Each row of a before or after table is a point. One or more steps were done to the points. Then noise was added and the rows were shuffled. The steps act on how far a point lies along the listed directions, d1 being the first. Write out the steps. A step turns or swaps two directions, mirrors them in a line or flattens them onto one, adds a multiple of one to another, or multiplies one. Angles are multiples of 10 degrees, from the lower direction toward the higher: turns from -170 to 170, lines from 10 to 170 but not 90. Use the fewest steps. Two steps may share a direction if one is a turn and the other turns, adds or multiplies; they go together, in the order done. Otherwise the lowest direction goes first.
(in the rows, 128 means zero)

Directions:
(1): [166 173 108]
(2): [141  95  77]
(3): [175 101 157]
Before (14 x 3)
[[161 148  98]
 [175 119  88]
 [ 97 143 129]
 [148 156 110]
 [158 121 117]
 [ 74 203 225]
 [148 174 115]
 [156 149  73]
 [115 179 145]
 [142 164  69]
 [104 143  99]
 [120  97  89]
 [142 111  98]
 [198 139 132]]
After (14 x 3)
[[110 143 163]
 [ 88 141 118]
 [149 119 196]
 [ 69 137 168]
 [108 101 135]
 [110 157 164]
 [100  85 114]
 [116 153 106]
 [ 78 119 175]
 [126 113 154]
 [130 180 124]
 [186 239  80]
 [107 130 172]
 [109  91 177]]
Steps: mirror d1 and d2 in the line at 130 degrees

Directions:
(1): [114 154 165  81  79 156]
(2): [116  65 146 116 151 178]
Before (11 x 6)
[[128 122 148 109 117 117]
 [114 110 143 119 126 146]
 [113 105 166 105  89 186]
 [111 131 142 111 110 129]
 [112 132 143 111 119 141]
 [143 115 105 146 137  96]
 [139 132 120 145 121 103]
 [129  18 104 189 213 147]
 [132 171 120 104 111 121]
 [103 155 164  95  88 136]
 [133 122 163  98  93 175]]
After (11 x 6)
[[125 139 118 144 139 109]
 [111   9 155 136 176 203]
 [125 123 146 117 101 137]
 [122 139 114 141 124 100]
 [135 175 111 111 113 114]
 [127 116 115 147 143 122]
 [127 169 110 156 128  72]
 [130 101 143 100 102 146]
 [148 123  89 194 150  92]
 [137 128 132 130 129  99]
 [163 134  96 171 143 100]]
Steps: mirror d1 and d2 in the line at 120 degrees

Directions:
(1): [129 172 131 177 144  90 128 152  82 185 174]
(2): [181  98 159 146  60 129 139 113  67 118 117]
Before (9 x 11)
[[125 121 132 130 123 119 129 123 121 132 123]
 [138 149 144 149 119 110 121 144  98 161 145]
 [118 148 117 139 140 126 127 138 116 144 141]
 [117 148 123 146 148 112 132 146 118 161 142]
 [137 140 139 139 134 121 138 138  94 152 142]
 [114 149 113 135 144 109 122 135 118 153 147]
 [159 100 137 137  86 139 133 118  97 115 117]
 [115 134 106 115 146 130 125 143 147 130 134]
 [106 159 119 153 151 104 125 149 117 164 163]]
After (9 x 11)
[[222  65 173 157   6 141 144 100  25 104 104]
 [105 155 110 135 158 127 125 141 131 147 143]
 [ 98 158 112 139 172 112 129 148 139 165 147]
 [ 79 153  86 103 191 130 119 153 188 137 141]
 [134 116 137 132 111 120 130 120 111 131 120]
 [157 138 155 155  95 112 126 139  78 159 141]
 [ 74 176 101 141 189 103 118 156 151 170 169]
 [151 132 149 144 117 120 140 134  77 149 139]
 [ 93 159 101 128 172 109 118 140 143 158 151]]
Steps: multiply d2 by 3

Directions:
(1): [142  51 121  86  60 128 140  92 101 117  91 116 127 168]
(2): [185  72 183 163 141 165 152 125 117 147 180 170 129 116]
(3): [127 105 134  91 162 122 104  85  94 144 104 112 122  28]
(4): [ 89 125 120 213  90 125 135  60 155 164 116 123 149 111]
(5): [ 89 168 148  94  99 171 110  88 105  85 153 193 164 124]
(6): [138 164 170 142 142 103  95  96  80 166  93 157  67 174]
Before (12 x 14)
[[166  97 125 181 160 148 141 214 175 139 175 103 135 155]
 [101 180 105  76 168 107  85 135 131  98 130 119 127  69]
 [127  90 140 140  88 103 170 105 134 123  94 111 137 213]
 [114  66 107 154  55 127 158 125 172 109 119  82 175 121]
 [145 145 109 113 156 143 150 170 176 110 148 124 126 162]
 [ 74 157 124 193 108 165 144  87 163 109 153 187 199 116]
 [163 114 110 212 136 138 162 186 195 142 175  86 146 125]
 [127  99 149 118 102 171 155  96 139 109 174 173 169 155]
 [112 194 181 185 128 197 114  94 132 142 239 191 143  72]
 [155  92 151  82 147 176 106  91  67 136 140 143 133  17]
 [150  90 134  68 101 128 110  93  89 156 100 144  69 139]
 [181  83 158 144  84 132 148 116 122 122 164 180 100 240]]
After (12 x 14)
[[151 109 151  91 165 120 160 164 130 101 139 117 148 131]
 [ 79 210 132  49  91 158  77  93  84 100 145 145 111 123]
 [104 136  94 178 113  80 114 107 167 160 105  92 108 130]
 [ 88 177 130  74 118 135 122 117 129  91 138 156 143 174]
 [161 147 177 126 129 113 113 169 112 122 127 146  84 201]
 [111 105  95 125 110 142 127  82 150 156 132 123 119  59]
 [200 129 178 129 129 175 138 172 114 113 184 171 106 181]
 [ 76 171 134 191  78 154  97  29 100 165  99 166 131 118]
 [161 102 156 138 121 188 133 176 131 111 190 162 145 177]
 [110 186 120  52 153 116  98 144 101  88  82 150 111 180]
 [143 118 110 135 129 159 160 145 180 110 149 126 140 171]
 [133 115 113  57 131 169 137 142 138  59 196 165 167  99]]
Steps: multiply d1 by 0; turn d2 and d5 by 70 degrees; turn d3 and d4 by 130 degrees; turn d3 and d6 by -120 degrees

Directions:
(1): [ 70 131  62 161  95 166  85 135  97 139 155 163 110 135 156  61 184 114
 131 144]
(2): [ 84  75 104 127 119 124 155 108 155  82 136 110 207 198 156 108 104 167
  93 114]
(3): [112 103 161  98  99  79  95 190 147 144 214 143 102 134  77 111 120 153
  86 110]
(4): [126 176 114 103 105 107 140  68 159 153 168  46  98 111 159  87  98 118
  99 175]
(5): [159 128 140 130 142 120 208 208  87 159 122  86 117 152 173  88 168 159
 126 132]
Before (14 x 20)
[[132 160 131 121 132 121 113 148 137 141 130 109  86 103 121 123 136 126
  142 144]
 [149 131 113 130 132 136 120 105 145 105 108 136 127 109  94 145 127 101
  145 130]
 [184 141 155 103 145  95 167 165 102 162 134  86  89 124 115 123 139 131
  117 131]
 [145 177 149 108 114  87 111 124 148 172 182  65  64 102 130  87 116 125
  117 137]
 [159 128 153 121 122 119 125 166 115 146 146 124  99 135 128 109 147 134
  109 118]
 [170  90 158 116 153 127 159 196 117  91 131 143 153 161 111 140 139 163
  131  83]
 [150 168 116  97 107 119 175 102 131 150 133  85 140 135 170 105 141 124
  134 140]
 [141 151 151 132 151 151 118 140 122 140  91 144 107 101 123 132 140 112
  173 160]
 [130 140 121 143 143 149 141  91 130 115 104 102 143 133 166 129 130 118
  144 129]
 [132 123  99 145 114 110 226 211 110 150 147  41 151 202 216  35 167 200
  110 151]
 [114 150  92 153  96 137 145 108 122 136 133 113 120 118 145 116 135 133
  123 140]
 [ 92  93 130 153 112 159  56 175 113 109 167 186 121 134  82 132 170 112
  136 105]
 [117 140 104 152 157 153 137 101 113 110  92  86 156 133 170 106 128 123
  125 144]
 [130 172 140 106  95  91 107 120 166 157 213 117  80 114  84 121 118 112
   86 144]]
After (14 x 20)
[[151 189 148 106 114  80 114 106 155 177 185  48  61  93 136  81 106 123
  108 145]
 [134 170 136 113 125 117 119 141 142 145 138  91  84 100 127 125 134 126
  130 151]
 [ 94 101 124 148 109 158  71 189 104 116 168 171 114 137  97 116 182 117
  135 112]
 [118 152  90 156  98 140 158 117 116 139 131 109 116 123 144 114 145 137
  121 141]
 [169  84 169 113 152 126 147 181 127  79 129 158 160 158  96 158 120 163
  133  70]
 [130 130 121 141 139 153 143  94 129 111 103 104 142 131 162 133 130 115
  146 124]
 [167 104 144 134 139  91 253 222 125 136 118  46 171 204 182  97 139 212
  114 124]
 [126 133 116 152 162 150 141 107 111 108  84  94 155 130 168 112 124 127
  130 133]
 [143 156 147 132 144 148 118 124 130 147  98 128  94 105 130 126 133 107
  168 166]
 [121 173 131 106  92  89 110 117 166 155 221 111  75 115  97 108 121 113
   81 151]
 [157 171 125  90 110 116 173 100 139 144 130  84 140 137 162 122 125 122
  136 133]
 [191 146 170  90 145  87 158 136 127 151 125  72  91 109 103 141 106 130
  111 135]
 [164 129 156 117 128 108 131 158 125 146 143 112  98 130 131 115 134 125
  107 119]
 [141 133 100 131 119 135 113  93 143 105 116 137 122 107 101 131 129  96
  145 140]]
Steps: turn d1 and d5 by 30 degrees; add -0.5 times d2 to d4

Directions:
(1): [152 151  93  90 151  87 142  87 138 153 102  60 136 122 115 138 182 154
 124  88 127 113 174 125 129 202 103 103 111 128 166 207 117 216 157 115
 100 146  72 143 166 180 120  98  57 150 128  99]
(2): [156 226  87 150 129 116 149  71 136  73 139 185 197 139 101 102 171 126
 190 172 129 123 136  88 168 112 139 149 111 124  96  91 189 126 186 152
 168  91 151 155 163 179 122 147 116 144 108 102]
(3): [150 153 108 203 124 140  80 141 149 130 153 120 119 129 103 185 112 122
 154 151 150  81 149  92 155 169  92 137 146 150 171 108  40  79  85  62
 206  90  68  99 189 117 137 108 134 139  98 123]
(4): [131  60 112  99  90  79 105 136  76  83 133 105 186 147 116 107  90 134
  60  92  60 118 150  72 154 178 185 175 167 168 108 106 132 128 102 142
 175 141 159  79 156 169 110 137 102  81 116 105]
(5): [134 172 120 194 102  55  88 146 107 132 208  58 101 148 110 131  75 165
 113 175 117  91 140 125 148 105 133 172 136 115 117 179 139  98 176 190
  74 122 102 132  60 143 187 106 120 128 146 131]
(6): [176 137 157  82  64 157 160 142 118 103 124  51 134 114 115 114 119 117
 153 140 114 235 156 138 101 141  66 181 110 113 127  89 131  67 113 120
 164 149  82 190 136 172 151 103 135 112 194 135]
Before (9 x 48)
[[134 139 119 142 112 111 133  93 132  89 104 158 149 147 133 134 154 123
  125 145 139 116 135 125 129 133 153 116 137 131 143  98 148 132 112 148
  146 133 137  90 152 141 119 122 110 127 128 116]
 [ 74 102 118 108 172 157 138 111 132 107 103 243 134 128 145 116 156 111
  141 145 117 112  99 125 139  81 184 104 135 131 111 111 153 142 135 138
  108 128 199 105 129  89  91 184 170 122  90 110]
 [118  20 159 150 127 146  71 193 145 190 124  55  57 119 156 190  81 119
   71  93 113  77 137 137 102 173  93 104 161 140 177 164  33 116  55  62
  103 139  59  70 118  89 146 111 136 131 128 133]
 [131 125 135 158 137 172 111 132 153 119 146 156 152 142 108 129 123 125
  141 145 135 116 112 110 142 101 118 129 123 128 156 104 117  86 113 132
  165 123 140 116 135 113 131 127 145 122 133 127]
 [126  29 123  78 113  95 136 136  83  86  98 113 190 152 131  97 102 130
   64  36  48 133 137  68 150 215 189 169 167 166  98  98 144 161  88 141
  154 151 147  90 151 175 103 151 103  57 129  96]
 [127 108 122 109 115  78 140 134 104 123 144 108 150 135 133 117 129 156
  114 112  96 140 158 125 149 135 161 173 103 152 105 116 153 139 142 175
  130 131 142 134 129 168 139 135 127 114 131 118]
 [ 60  92 114 125 194 115 125 111 120 157 106 185 127 124 155 126 126 126
   86  76 122  62  93 134 125 120 200  67 148 151 130 176 142 213 132 139
   82 142 167  73  95  84  87 154 119 116  74 125]
 [ 82  20 157  63 149 151 137 150 156 207  81  79  85  90 160 154 160 128
   74  45 140 128 124 175 101 173 136  73 142 138 151 189  64 199  67  85
   67 177 116 102 116  79  93 114  90 114 123 143]
 [150 127 168 119 102 122 136 150 114 113 121 127 105 118 130  95 102 140
  112 135  94 166 126 148 121  82 154 146 112 115 106 117 167  96 140 147
   98 121 176 148 113 134 136 145 130 114 144 147]]
After (9 x 48)
[[148 162 172 141 119 138 144 145 132 131 117 141  85 110 133 102 116 138
  144 152 123 164 116 169 112  62 137 127  93  99 113 127 168  98 160 144
   79 109 165 167 103 119 146 143 140 136 147 157]
 [126 117 128 142 116 114 126 104 132 103 103 143 131 145 134 135 142 125
  109 138 137 114 130 128 121 139 150 112 142 133 152 112 140 139  98 152
  130 142 134  83 143 129 118 118 117 129 130 119]
 [128  88 130  91 107  78 147 138 100 120 135 103 153 134 139 113 121 157
  103 101  86 155 160 121 140 144 161 176 101 153 108 106 151 138 130 171
  140 134 142 128 133 172 130 132 125 107 139 118]
 [105  80  94  96 134  90 119 100 132 133 115 119 184 120 117 126 171 140
   91  77  98  79 145  95 172 192 194 117 162 163 112 151 108 190 111 118
  133 139 152  83 165 143  83 133  56 100  84 101]
 [122 138 147 174 155 189 117 142 171 148 151 157 117 137 120 141 131 126
  161 160 166 115  97 139 132  73  95 103 108 108 169 121 108  88 122 130
  137 122 126 133 119  86 144 120 159 143 143 144]
 [101  92 122  58 163 174 178  94 125 114  48 198 174 105 146 108 163  93
  128  63 119 158 109 123 107 151 159  83 131 155 127 101 152 187  96  93
  156 141 164 116 169 122  66 154 121 104  99 122]
 [126  43 103 106 116  56 117 137  68  81 123 117 200 168 124  95  91 146
   50  48  38  89 134  48 172 215 216 178 179 183  91 114 153 170 103 164
  147 142 164  66 139 182 108 154  95  62 116  88]
 [ 79 125 138 103 195 200 161 120 158 138  87 250  96 111 157 133 178 100
  179 156 159 133  90 163 109  61 139  76 106 102 127 115 137 141 142 123
   89 126 177 140 115  65  97 180 192 144 110 130]
 [154 103 120 164 113 142  88 145 149 125 135 102 133 127 124 167 120 115
  131 126 110  85 154  85 140 177 102 134 151 148 152 111  79 100  87  62
  166 102  73  89 180 149 133 129 125 136 107 105]]
Steps: add 1.5 times d1 to d4; flatten d2 and d3 onto the line at 100 degrees; swap d5 and d6

Directions:
(1): [204 189 136 151 100 164 132 108 137 161  81 132  87  71  93 133  95  78
 141 114 147 142 194 171 105 127 133 112 110 133  68 177 132 170  98 170
 105  89 113 144 115 154 148 134 180 177 157 116 100 132  81 172 115 114
 108  68 143  37 150 128 158 137 200 181]
(2): [104 131 147 182  48 179 168 104 178 104 125 160 149 135 102  95 142 126
  68 138  90 135 141 125 193  91  91 124  86 108 153  85 142 119 170  89
 112 159 109 165 105  93  65 183 131 183 105 118 179  70 127 129  75 101
 109 130 170 104 134 206 187 140 154  90]
Before (8 x 64)
[[147 142 128 112 151 123 117 129 117 159 121 132 109 130 119 125 113 116
  135 128 134 143 133 141 133 137 154 143 157  97 108 128 110 128  91 146
  121 110 118 102 130 144 155 102 145 100 104 122 106 140 126 142 149 149
  105 119 116 117 119 105 110 142 143 169]
 [ 95  72 110  75 216  68 101 162  97 105 156  91 140 178 190 160 166 176
  144 135 140 120  39 102 107 162 160 133 178 142 163 133 127 101 114 126
  156 125 159 100 131 128 152  76  82  46 112 153 122 161 168  92 201 138
  156 179 115 218 101  48  58  97  46 106]
 [214 210 132 163  82 220 144  85 176 138  73 148 107  76  69 122 110  76
  117  98 139 182 212 164 140 117 114 109  65 130  90 164 154 171  89 128
   86  72 103 149  87 151 103 174 196 215 136 122 117  99  79 187  80 103
  100  56 191  12 131 154 216 153 224 156]
 [114 133 125 132 121 146 135  99 125 118 131 126 151 119 126 113 137 149
  118 141 118 110 115 139 153 101 130 127 110 116 129 105 164 137 152 134
  120 157 113 130 120 103 119 129 126 130 130 132 127  95 152 117 105 137
  133 132 133 136 137 143 106 147 142 118]
 [ 69 100 129 160  76 145 144 116 176  90 151 171 155 128 114  86 140 135
   81 135 118 122 115 124 181 105  97 125  89 112 153  83 164 104 174  82
  107 192 102 165  99 101  58 144 128 158 103  87 187  67 159 103  99  99
  119 136 170 137 130 187 176 131 120  75]
 [ 91 119 144 165  50 168 168 112 155 125 132 167 139 118 112 118 143 121
   79 134 112 158 138 105 184 103 123 113  79 103 141  87 141 129 162  86
  112 178 114 156 107  89  51 170 127 177  97 144 174  60 136 118  83  97
  121 110 140 126 112 197 154 150 129  97]
 [151 160 147 149  91 148 150  73 139 129 102 156  99  98  85 127 123  94
  127 148 107 143 166 170 122 121 132  99  86 124  99 154 140 167 122 147
   87 105 109 126 105 142 118 147 140 190 150 129 131 132 132 142 105 133
  119  70 148  68 141 148 144 131 176 138]
 [  7  66 134 141 118 149 157 126 162  68 185 151 175 196 142 100 183 191
   71 156  57 149  50  64 195 102  91 137 126 100 217  38 141  65 175  23
  122 191 140 131 115  73  61 169  68 139  88 131 199  75 193  78  91 119
  128 199 128 192 110 190 145 124  79  39]]
After (8 x 64)
[[144 149 139 132 118 130 140  82 125 131 113 147 100 105  99 133 124 102
  139 149 116 138 151 164 110 130 139 104 100 128 102 157 136 161 117 149
   94 104 117 112 113 148 130 133 129 170 151 134 123 145 141 134 120 143
  129  79 136  91 133 128 124 128 158 139]
 [ 96  90 126 119 149 113 133 139 136  97 142 113 146 170 163 136 168 163
  102 140 117 129  65 110 149 134 134 126 144 128 166 112 140 105 137 107
  139 136 144 131 109 108 111 118  98  97 104 144 154 120 156 105 158 116
  134 166 151 179 111 104 107 107  82  93]
 [121 134 122 122 137 138 127 102 115 123 129 119 147 116 130 120 132 149
  131 137 125 107 115 140 137 110 139 130 119 120 121 116 162 139 141 143
  121 149 116 122 124 109 133 118 127 120 137 133 117 108 151 118 117 142
  137 131 125 138 137 126  93 143 138 127]
 [113 119 128 121 116 129 136 132 113 144 135 141 121 112 131 147 131 121
  128 126 146 152 128 109 129 135 152 115 114 119 120 124 129 138 126 121
  124 152 128 125 125 119 105 125 127 135 118 151 131 109 135 117 126 119
  137 107 105 144 108 130 108 140 109 132]
 [ 95 102 115 117 140 108 113 133 135 112 149 143 134 116 135 113 125 133
  131 125 152 118 113 129 126 135 127 129 123 128 126 122 152 116 136 118
  121 162 116 136 118 133 111  98 132 116 125  96 142 117 154 106 143 120
  133 129 134 148 129 122 129 120 106 112]
 [ 51  85 121 106 175 120 126 137 124  99 172 126 146 169 152 127 160 175
  124 143  95 149  63  80 135 130 125 132 155 118 178  88 131  87 131  67
  126 154 150 109 130 110 119 125  83 110 116 134 149 123 178  90 132 139
  139 177 101 182 113 123 106 117  80  88]
 [134 140 133 126 130 136 129 123 134 150 124 141 117 135 113 117 117 119
  118 132 125 144 131 138 153 126 144 144 146  91 119 113 114 123 105 131
  120 118 111 114 124 135 134 119 143 112  96 120 122 122 128 138 133 141
  103 123 124 116 120 126 124 146 146 155]
 [198 187 120 127 135 182 122 105 146 140  91 128 110  92  95 138 116  95
  145  99 153 172 183 153 112 139 132 117  93 141  96 173 145 164  76 135
  104  69 118 122 102 160 129 143 178 169 136 132  99 130  96 169 113 121
  118  76 164  55 120 112 175 142 186 157]]
Steps: multiply d1 by 0.7; multiply d2 by 0
